Every row gives one point. The points of each table are mixes of a few directions, plus a little noise. How many directions does each table use, and how many do they share? Where both have some left over, give the other angles between the two spaces (their principal angles), to ten degrees, smallest first.
In the rows, 128 means zero.

First (6 x 2):
148  169
144  159
110  92
157  188
81  35
128  129
Second, 7 rows:
146  167
139  148
68  7
151  173
126  125
136  140
132  137
Directions: first 1, second 1, shared 1

First, 7 rows:
183  144  102  106
90  82  197  103
54  50  153  117
139  145  75  147
123  75  99  100
153  200  140  159
152  200  129  163
Second:
147  147  170  143
157  81  121  172
137  149  159  132
172  103  161  183
106  115  87  110
169  141  194  170
89  129  77  87
49  161  54  33
Directions: first 3, second 2, shared 1; angles 90

First (6 x 6):
110  98  134  126  123  124
142  153  101  142  162  86
95  113  105  149  195  206
125  85  177  135  68  89
143  149  126  21  33  106
151  170  124  195  186  158
Second:
130  123  134  136  125  112
112  134  105  85  133  185
150  168  116  184  185  134
166  140  180  179  89  78
61  72  74  31  134  162
174  195  152  160  123  183
102  64  135  121  107  42
Directions: first 4, second 3, shared 3

First (10 x 8):
116  150  133  126  119  129  94  91
153  85  119  131  145  126  195  200
102  173  137  125  110  131  57  51
168  56  113  133  158  124  242  249
118  147  132  126  121  129  100  98
133  118  126  128  131  127  143  143
107  164  135  126  113  129  71  67
91  193  142  123  101  131  26  19
141  105  123  130  138  127  165  167
151  88  119  130  144  127  191  195
Second:
137  118  138  54  152  121  95  168
161  117  124  124  123  135  198  183
160  136  122  160  98  144  224  161
159  146  146  40  127  134  123  173
57  65  103  222  182  97  49  64
87  125  113  212  123  124  102  56
131  138  129  131  117  134  138  122
93  130  120  194  122  123  98  62
152  190  144  101  82  149  150  116
145  120  141  49  149  124  109  180
Directions: first 1, second 3, shared 1

First (7 x 9):
107  136  168  142  91  123  7  98  106
166  117  138  128  109  86  189  128  165
80  174  80  128  177  130  193  109  190
157  91  120  88  159  104  129  107  163
71  133  47  100  153  120  160  126  117
143  122  182  165  61  167  53  165  29
175  123  161  144  144  168  164  161  125
Second:
133  128  128  133  123  132  136  136  118
132  130  128  131  120  131  140  137  119
105  127  124  95  172  109  45  62  190
114  129  128  105  156  115  82  90  161
158  127  132  173  70  156  232  215  49
151  127  130  153  93  145  193  182  80
142  128  130  150  100  143  178  169  87
94  128  124  82  191  98  14  33  217
Directions: first 5, second 1, shared 1

First:
94  203  87  164  136  148  95  129  145  57  155
183  71  157  135  160  56  162  193  137  161  84
136  149  125  194  196  93  169  213  155  78  168
133  54  165  41  87  145  84  86  118  194  104
114  119  147  150  166  115  165  161  139  143  146
95  125  131  81  78  180  96  53  109  160  126
138  97  127  49  68  155  44  75  121  141  99
133  181  107  214  167  73  187  175  136  110  92
133  136  126  156  149  128  161  150  125  108  162
90  144  133  140  138  133  130  122  137  142  124
156  126  102  85  63  178  113  55  88  115  146
Second:
156  95  136  146  128  116  93  72  167  110  155
159  102  136  141  170  117  97  109  154  109  188
136  106  163  165  97  99  118  84  218  140  179
104  172  125  69  149  155  212  148  36  113  87
132  57  104  185  122  113  95  99  137  128  166
128  199  118  71  120  155  112  172  112  130  38
58  161  111  76  96  118  169  162  7  102  110
149  79  128  177  135  137  132  82  168  145  132
130  177  139  119  138  142  123  222  162  172  97
Directions: first 5, second 6, shared 1; angles 30, 50, 70, 80

First, 8 rows:
163  102  137  121  102  112  157  153  86  125  161  135
111  249  104  151  155  98  82  64  160  59  101  124
64  200  106  130  133  147  105  52  186  126  94  112
141  82  138  126  134  136  133  164  118  147  131  132
129  98  134  124  128  138  134  145  126  146  129  129
121  87  133  110  93  146  164  130  115  166  149  124
141  100  136  131  142  130  123  157  123  134  125  133
154  107  136  132  137  118  127  159  110  121  134  135
Second (10 x 12):
95  143  119  146  117  139  164  159  123  154  125  161
125  132  153  149  125  120  116  127  130  94  121  146
82  152  152  183  107  136  160  166  125  110  110  190
171  108  145  106  142  107  79  87  134  87  130  92
157  105  68  63  147  138  130  107  127  199  155  63
167  116  175  133  138  101  65  85  138  46  120  112
143  119  114  105  138  127  122  117  128  143  134  107
95  138  82  118  121  151  184  164  119  207  138  137
121  138  168  160  121  118  113  128  130  75  112  158
121  127  105  117  129  139  147  138  123  168  136  121
Directions: first 3, second 2, shared 0; angles 50, 90

First:
109  103  136  50  130  115  139  181  157  83  177  121  170  133
78  120  121  167  69  87  100  121  119  107  142  114  136  137
195  148  130  126  193  179  154  111  122  175  87  146  98  113
87  116  126  138  85  94  110  134  130  102  151  115  144  137
91  130  120  189  78  98  100  102  109  129  123  118  118  134
174  158  121  189  159  164  130  79  101  187  70  142  81  116
140  135  126  144  136  138  129  115  121  144  113  132  116  124
151  110  141  22  176  146  161  185  163  101  164  133  162  125
Second:
139  140  151  125  173  127  137  136  194  132  137  158  147  103
121  101  118  102  84  131  124  123  40  133  107  87  124  155
139  143  117  161  142  137  122  103  161  125  132  153  105  128
143  140  123  153  147  139  124  100  161  128  129  155  108  127
147  137  127  148  153  141  125  97  163  132  126  157  111  127
129  138  120  148  132  130  125  121  146  123  134  139  116  127
145  85  145  68  113  142  133  105  45  155  88  98  141  152
35  173  76  191  49  70  116  249  129  62  201  81  134  109
153  96  174  56  161  137  145  120  113  160  98  126  167  124
Directions: first 2, second 3, shared 0; angles 40, 40

First (8 x 20):
157  147  167  82  126  76  124  114  136  110  131  110  114  108  109  148  144  178  111  145
140  108  221  100  85  101  118  66  146  114  146  112  148  130  152  88  141  229  122  183
143  154  131  86  164  81  151  102  132  110  159  135  166  71  123  112  93  121  138  115
91  87  111  195  104  203  121  134  124  152  114  143  136  177  164  93  128  103  145  132
164  178  114  70  166  60  135  146  126  107  130  114  109  78  79  182  128  122  110  105
82  84  76  218  104  229  118  168  115  164  96  147  110  199  156  117  139  72  142  115
123  121  105  154  114  158  113  169  121  141  96  119  80  168  114  167  161  116  113  124
126  143  98  120  164  119  148  126  123  125  147  145  162  91  127  112  90  85  145  102
Second (9 x 20):
151  109  144  166  111  160  64  40  124  155  120  67  157  150  68  86  117  151  106  142
90  145  92  132  170  119  173  249  140  104  130  183  79  107  153  164  138  121  106  122
136  129  136  169  139  159  61  61  145  167  120  74  162  138  64  90  126  149  96  148
106  137  105  116  147  110  177  218  128  100  132  177  90  111  165  163  134  118  128  117
116  144  124  98  138  107  164  170  133  118  134  161  123  113  167  151  136  112  150  120
173  73  144  128  49  132  127  64  71  98  125  104  112  168  126  112  102  134  150  112
105  161  125  85  155  96  177  189  146  122  137  176  127  99  182  162  143  105  155  122
145  107  133  116  93  121  145  115  102  107  129  131  114  140  145  131  119  123  149  118
132  147  151  144  147  148  65  45  161  182  125  78  189  126  82  94  134  138  117  151
Directions: first 3, second 3, shared 0; angles 50, 60, 90

First (10 x 24):
185  81  149  119  109  205  128  155  112  128  81  98  99  112  95  155  143  125  174  79  117  115  131  100
47  193  93  139  149  7  112  94  162  115  194  168  176  143  181  92  107  131  59  208  139  158  114  171
133  107  121  127  105  112  66  150  160  85  111  112  137  102  138  147  134  125  132  149  110  158  91  136
144  98  125  125  103  131  71  152  153  88  103  109  130  101  129  152  137  125  141  139  109  153  96  129
181  73  142  119  98  189  88  165  131  101  76  92  106  98  104  165  147  123  175  95  107  133  109  108
68  186  108  137  157  52  154  92  135  145  183  163  157  153  158  91  109  132  77  172  146  130  140  153
70  207  123  138  187  89  248  66  83  209  197  181  137  190  138  68  100  137  81  130  172  83  194  138
160  105  141  124  120  175  137  141  114  135  105  113  109  122  106  141  135  126  154  98  124  117  134  111
143  126  141  127  137  167  172  122  98  159  120  127  112  142  109  125  128  129  143  95  137  102  153  113
151  104  133  123  113  152  109  144  132  114  106  112  120  114  118  145  136  126  146  117  119  131  118  120
Second (8 x 24):
146  137  98  129  187  194  117  89  30  128  165  163  137  121  91  128  101  210  153  114  143  94  147  104
116  104  141  157  90  124  60  138  170  122  123  118  147  84  146  132  115  57  101  184  85  144  108  120
141  139  129  94  123  95  164  148  144  90  99  93  136  166  118  155  154  149  124  62  164  151  118  139
78  168  127  160  139  97  115  89  120  135  175  143  202  125  136  115  83  76  38  161  133  123  143  112
159  113  129  98  127  86  172  175  171  114  105  87  61  141  153  143  187  142  214  133  114  160  137  155
149  107  140  104  116  146  187  153  143  170  88  138  41  153  131  107  168  165  198  97  135  114  127  156
135  114  122  141  143  188  111  109  85  163  138  168  102  109  115  106  111  157  155  143  117  95  133  119
98  143  137  142  103  93  97  122  158  102  129  112  198  124  133  140  105  67  43  129  132  146  111  118
Directions: first 2, second 5, shared 1; angles 40
